Rows are points. The points of each table are mixes of a few directions, plus a little noise. Count the directions of each table, and those that both share. Where both have some left over, give the other angles between the two spaces (their principal angles), to ten degrees, smallest first.
In the rows, 128 means zero.

First:
[[158 159 106]
 [ 79  78 166]
 [146 144 114]
 [130 130 128]]
Second (4 x 3):
[[121 168 101]
 [139 110 140]
 [159  78 158]
 [ 93 154 113]]
Directions: first 1, second 2, shared 1

First:
[[127 129 128 129 127 127 128 128]
 [142 163 105 180 110 107 179 104]
 [120 103 145  94 140 143  95 143]
 [136 152 113 165 114 114 163 111]
 [141 166 102 181 108 107 181 106]
 [112  82 157  64 152 153  63 157]
 [131 135 125 138 125 124 135 125]
 [115  92 149  75 148 148  77 151]]
Second (7 x 8):
[[126 207 149 108 124 111 123 119]
 [127 127 130 126 128 128 126 129]
 [132  48 102 157 128 142 141 133]
 [127  87 122 128 133 139 121 136]
 [134 249 137 140 110  93 157 103]
 [125 117 131 120 132 133 118 133]
 [123  60 124 119 138 147 109 143]]
Directions: first 1, second 2, shared 1

First (8 x 11):
[[129 126 124 128 128 126 127 129 128 127 125]
 [114 164 194  81 107 156 141  56 145 137 152]
 [124 128 146 170 139 151 135 168 106 132 181]
 [140 105  73 126 133  92 114 142 134 119  73]
 [135 124  98  79 116  95 117  83 154 122  57]
 [113 159 201 131 121 175 146 109 120 140 201]
 [138 104  80 148 139 104 118 165 122 121  99]
 [132 114 107 161 140 125 125 171 114 125 136]]
Second (10 x 11):
[[155  85 115 179 112 164  84 126 141 156 111]
 [116 147 155 148 117 123 141 141 133 149 146]
 [131 125 131  84 146 157 127  91 112  94 146]
 [140 140 174  83 104 149 130 118 141 121 124]
 [133 122 102 134 113  89 121 139 150 144  74]
 [ 94 165 144 115 139 115 156  85 124 132 159]
 [114 148 139 133 128 110 147 142 127 134 140]
 [152  96  50 131 125  57 114 198 141 117  33]
 [136 135 166 115 112 148 131 139 133 129 139]
 [108 117 104 159 185 169 130 100  77 104 209]]
Directions: first 2, second 5, shared 2

First (10 x 14):
[[139 130 131 120 115 117 131 132 128 123 133 127 118 122]
 [192 154 143  86  45  62 132 155 107 106 141 149  79  93]
 [ 96 112 124 144 168 167 138 110 150 139 129 100 151 141]
 [ 90 110 124 148 179 173 137 109 152 141 128  99 157 146]
 [ 95 120 110 162 169 148  95 124 106 139 103 159 154 151]
 [167 150 123 117  77  72  95 157  78 115 116 188 102 115]
 [133 119 147 103 121 146 183 112 182 126 162  57 118 113]
 [ 87 106 131 140 178 183 159 101 175 141 139  71 153 141]
 [148 144 117 132 103  89  86 151  77 120 104 193 119 128]
 [129 129 127 131 127 124 123 129 123 129 124 136 128 129]]
Second (8 x 14):
[[142 141 132  91 149 131 194 143  77 124  86 139 118  54]
 [141 148 141 145 122  89 176 145 110 116 104 117 139 129]
 [126 125 112 116 133 140  87 131  99 134 118 175 118 114]
 [133 137 136 142 123 106 153 135 127 122 120 115 136 137]
 [128 121 138 159  91 110  97 115 194 125 178  87 134 197]
 [ 84  99  95  98 206 221  90 108  96 155 105 175 130  80]
 [137 118 133 118  93 131  99 116 176 128 174 106 110 148]
 [133 135 137 156 107  97 129 132 145 121 137 111 138 166]]
Directions: first 2, second 4, shared 2
